Rows are points. A path goes straight from each point to the next, and from the last back to the first. The post is the endless flat space through its rows: a point in 2 columns, a line in 3, a plane in 4, and so on, so that a path can go around it. Count how often the path circles the post. Going back the other way cancels.

Post (1 x 2):
[[ 0.7 -0.9]]
Path:
[[-5.9  1.3]
 [ 0.3  2.7]
 [ 7.0  1.6]
 [ 4.6 -0.1]
 [ 3.4  1.9]
 [-1.2  5.8]
 [-3.6  0.6]
 [-1.1 -2.6]
 [-2.0 -7.2]
 [-6.4 -2.4]
 [-6.2  3.0]
 [ 0.5  5.9]
 [ 5.4  1.2]
 [ 4.7 -4.7]
 [-0.2 -6.2]
 [-7.0 -3.1]]
Times around: 1

Post:
[[ 2.4  2.8  2.6  4.0  7.7 -6.2]
 [ 0.4  0.1 -2.7  5.1 -4.8 -3.4]
 [ 0.5 -3.3 -5.6  0.3  5.3  9.3]
 [ 1.1  2.7 10.6  5.6  1.1 -7.1]
 [-2.8 -1.9 -3.3 -4.6 -5.9  1.2]]
Path, 14 rows:
[[-0.6 -5.2 -4.3 -1.7 -5.3 -0.1]
 [-4.5 -3.7  3.1  2.2 -0.2 -0.6]
 [-6.3  1.6  4.9 13.0 -5.2  5.3]
 [-1.6  6.6  5.9  0.0 -3.6  4.3]
 [ 3.6  3.7  0.5 -2.9  4.0 -4.2]
 [ 5.4  5.1  0.2 -2.0  4.9  6.1]
 [ 8.7  0.2  2.7  1.1  0.4 -0.1]
 [ 2.4 -4.1  2.1  3.8  3.0  4.2]
 [-3.5 -3.2  0.6  5.4  7.2 -8.5]
 [-4.6  1.0 -0.2 -3.0 -4.3 -0.8]
 [ 0.6  0.9 -4.6  1.9 -1.5  2.1]
 [ 2.2  1.0  2.1  1.6 -1.1 -0.6]
 [ 2.6 -0.7  0.6  1.1  1.1 -2.9]
 [ 2.5 -1.4 -2.5 -2.9 -0.2 -0.7]]
Times around: 2

Post:
[[  3.9   2.8   3.9   1.3   6.0  -5.4   1.8  -1.4  -5.7]
 [  0.4   1.4   1.2   5.6  -0.1   6.4   2.4  -3.4   0.5]
 [ -0.8   1.0  12.7   1.6   1.5   1.8   1.2   3.4   5.7]
 [  2.7  -0.2  -1.8   3.1   0.2  -6.2   0.2   8.5   2.4]
 [  1.8   4.0  -5.1  -5.0   2.1  -0.2  -8.5  -6.1   5.3]
 [  0.5   2.7   6.1 -11.1   2.7   0.8  -3.9  -3.5  -1.0]
 [  3.1   2.3   2.7   0.5   8.7  -1.3  12.9  -6.7   2.9]
 [  2.9   2.7   0.5   2.8  -3.9   0.7  -0.3  -5.3   1.7]]
Path:
[[ 0.6 -2.4  0.2  1.5  8.3 -3.9  1.3 -4.7  7.1]
 [ 3.8  1.5  3.4  3.5  6.4 -0.2  1.3 -3.6 -1.6]
 [ 5.3 -3.6  3.7 -7.6  4.4  3.7 -0.6 -5.2 -2.8]
 [ 0.8 -1.3  0.1 -0.5 -2.4  2.5  0.7 -5.1  6.2]
 [ 4.8  2.2  4.5  6.5  3.2  1.9 -0.4 -6.2  6.0]
 [ 3.8  2.8 -3.3 -1.6  7.1 -0.5  0.2 -0.9 -1.7]
 [ 0.0  7.8  0.9 -1.5  3.2  1.3  4.5 -1.0  2.5]
 [-0.3  6.1  3.7 -0.7  0.3 -5.0 -2.2 -9.0 -3.1]
 [-3.3 -1.8 -3.4  2.8  1.1 -1.1 -0.3 -4.6  0.6]
 [ 4.2 -2.0  7.3 -1.0  0.9 -0.6 -0.2 -3.6  1.9]
 [ 8.5  3.4  1.9 -0.6  4.8 -1.3 -2.6 -5.6 -0.2]
 [ 2.0  3.5  4.0 -1.3  2.4  2.5  7.7 -1.8  4.6]
 [ 1.7  8.0  3.8  0.5  2.9 -6.4  1.8 -2.4  1.0]
 [-1.0  3.0  0.8 -4.4  0.8 -7.4 -0.6 -2.9  6.9]]
Times around: 2

Post, 13 rows:
[[ 2.1  5.5 -8.7 -2.8  2.5 -0.8 -1.7 -5.9  3.5  4.7  2.6 -3.9  5.7 -8.2]
 [ 6.5 -4.2  1.7 -6.0 -0.4 -2.6  1.8  5.6 -7.5  1.1 -3.9  4.5 -5.4  0.6]
 [-0.9  0.3  7.0 -4.9 -6.6  1.5 -1.4  6.7 -3.8 -6.4 -1.4  6.6 -4.7 -1.7]
 [ 4.2  1.3 -6.6  1.4  3.2 -4.4  0.1 -8.3  0.9 -3.6  2.3 -1.6  8.2 -1.5]
 [-1.5 -5.2  1.9 -6.5  1.4  0.6 -1.3  5.0  0.5  1.9 -1.5  0.7  8.2  2.3]
 [ 1.3  0.7 -0.9  6.3  5.0  2.6 -2.3 -5.1 -1.5  4.2  0.6 -1.6  5.0 -6.3]
 [-2.0  2.8 -4.8  1.6  9.1 -7.2 -1.1 -2.4  2.4  0.4  6.5  0.7  1.5 -6.9]
 [ 1.5 -1.0  8.0 -2.8 -7.3 -3.6  6.3 10.3 -6.2 -1.6 -1.2 -0.1  0.1 -1.5]
 [ 0.1 -1.6 -0.3  1.2 -7.1  1.3  1.9 10.1 -4.4  1.1  1.2  4.3 -3.4  5.8]
 [ 3.6  1.3  7.4 -4.6 -1.5  0.4  4.4  7.3  1.2 -0.1 -1.5 -0.4 -3.7  6.5]
 [-0.8  1.9 -2.8  1.9  2.4 -6.9 -7.7 -7.2  3.8  4.6 -2.0 -0.8  3.4 -1.8]
 [-1.4 -0.8 -8.3  1.4  6.0 -3.0 -5.4 -3.6  0.8 -1.8  0.9 -9.9  1.0 -4.8]
 [-1.8  2.1 -2.2 -3.0  3.1 -2.8 -4.8 -7.7 -4.1  3.9  7.1 -5.7  3.3 -2.6]]
Path, 23 rows:
[[  3.0   2.4   1.2  -2.0   6.0   1.0  -4.4   0.5  -2.7   2.7   5.1   2.4
    2.8   0.1]
 [  0.4   2.6   3.7   0.9  -3.3   0.2   0.2   3.8  -6.4   0.2   5.0   3.7
   -0.6   3.5]
 [ 11.3  -1.2  -0.6   0.2   4.8  -5.1   4.3   1.3   4.8   0.1   1.8 -11.4
    2.4   2.8]
 [  0.8  -7.6  -0.4  -6.0  -1.9  -5.8  -1.2   0.7  -6.0  -5.3   6.8   1.1
   -2.1  -2.0]
 [  0.2   3.5  -1.9   2.3  -0.2   0.0   4.4  -4.8   7.4   3.6   0.4   2.4
    0.6   0.0]
 [ -4.3  -0.2  -0.1  -9.9   1.4   2.7  -1.6   0.6  -4.1   0.5   1.7  -4.6
    5.7  -2.7]
 [ -4.0  -1.2  -1.3   7.4   7.3   3.8   2.4   0.5   1.0   2.1   0.0   4.1
    5.4   1.5]
 [  9.2  -1.0  -1.2  -4.7   5.9  -3.2   2.0   3.0  -7.2  -6.0  -6.7   1.0
   -8.3   0.0]
 [ -1.3  -1.1  -4.3   0.7   1.4 -10.3  -4.4   0.1  -1.9  -0.5  -0.1   3.6
    5.2  -0.6]
 [  0.8   8.6   2.1  -1.6  -4.3  -8.1   4.6   1.4   0.3   0.2  -2.4  -7.7
   -1.5  -3.6]
 [ -4.3   0.1   0.3   0.0   0.7  -3.6  -1.8  -2.7  -4.0   2.6   5.0  -4.2
    2.6  -4.3]
 [ -2.6   1.5  -5.1   5.9   1.0  -0.5  -3.0  -2.3   5.2   6.8  -1.4  -2.5
    0.3  -2.9]
 [ -4.2  -0.7  -0.1  -3.5   0.5  -5.5   1.1   4.0  -5.1   3.5   1.9  -6.1
    0.4   0.7]
 [ -2.0   6.1  -1.2  -5.0   4.1  -6.1   0.1   0.1  -2.6   1.2   7.0  -0.3
    2.0   0.1]
 [  1.3  -0.6   7.9  -6.2   1.5   3.1  -2.5   5.4  -6.6  -1.3   0.3   3.5
    3.7  -3.7]
 [  4.8  -4.8   5.7  -7.9   3.5  -5.8  -3.3   2.1  -3.9   8.1   3.4   6.0
   -1.2   1.4]
 [ -0.1  -6.8  -1.6   1.9  -0.1   3.0   1.9   3.1  -3.2  -3.2   2.9  -0.1
    4.9   0.8]
 [  0.6  -0.3  -2.6   0.3  -7.0  -3.0  -4.0  -4.9  -1.3   0.0   2.7   7.2
    0.7   1.5]
 [  0.5   1.4  -6.0   0.1   1.4  -1.5   1.6   0.0   4.4  -4.8   3.8  -1.9
   -0.6   2.1]
 [  1.2   5.7  -2.5  -2.6   2.7  -4.0   6.8   1.5   0.4   1.0   6.0  -4.3
   -2.0   1.9]
 [  4.0   4.3  -7.6  -1.9   0.8  -0.3  -8.7  -1.3  -0.1   2.9  -8.1  -1.8
   -6.4   1.7]
 [  3.5   2.6   1.8  -6.4   0.2  -1.8  -5.8  -1.1  -2.2  -0.5   2.9  -3.2
    6.8  -1.4]
 [ -3.4  -1.3  -0.2   0.7   4.8  -4.2  -0.8   5.9   0.0   4.2   7.5  -1.4
    1.8  -3.4]]
Times around: 2
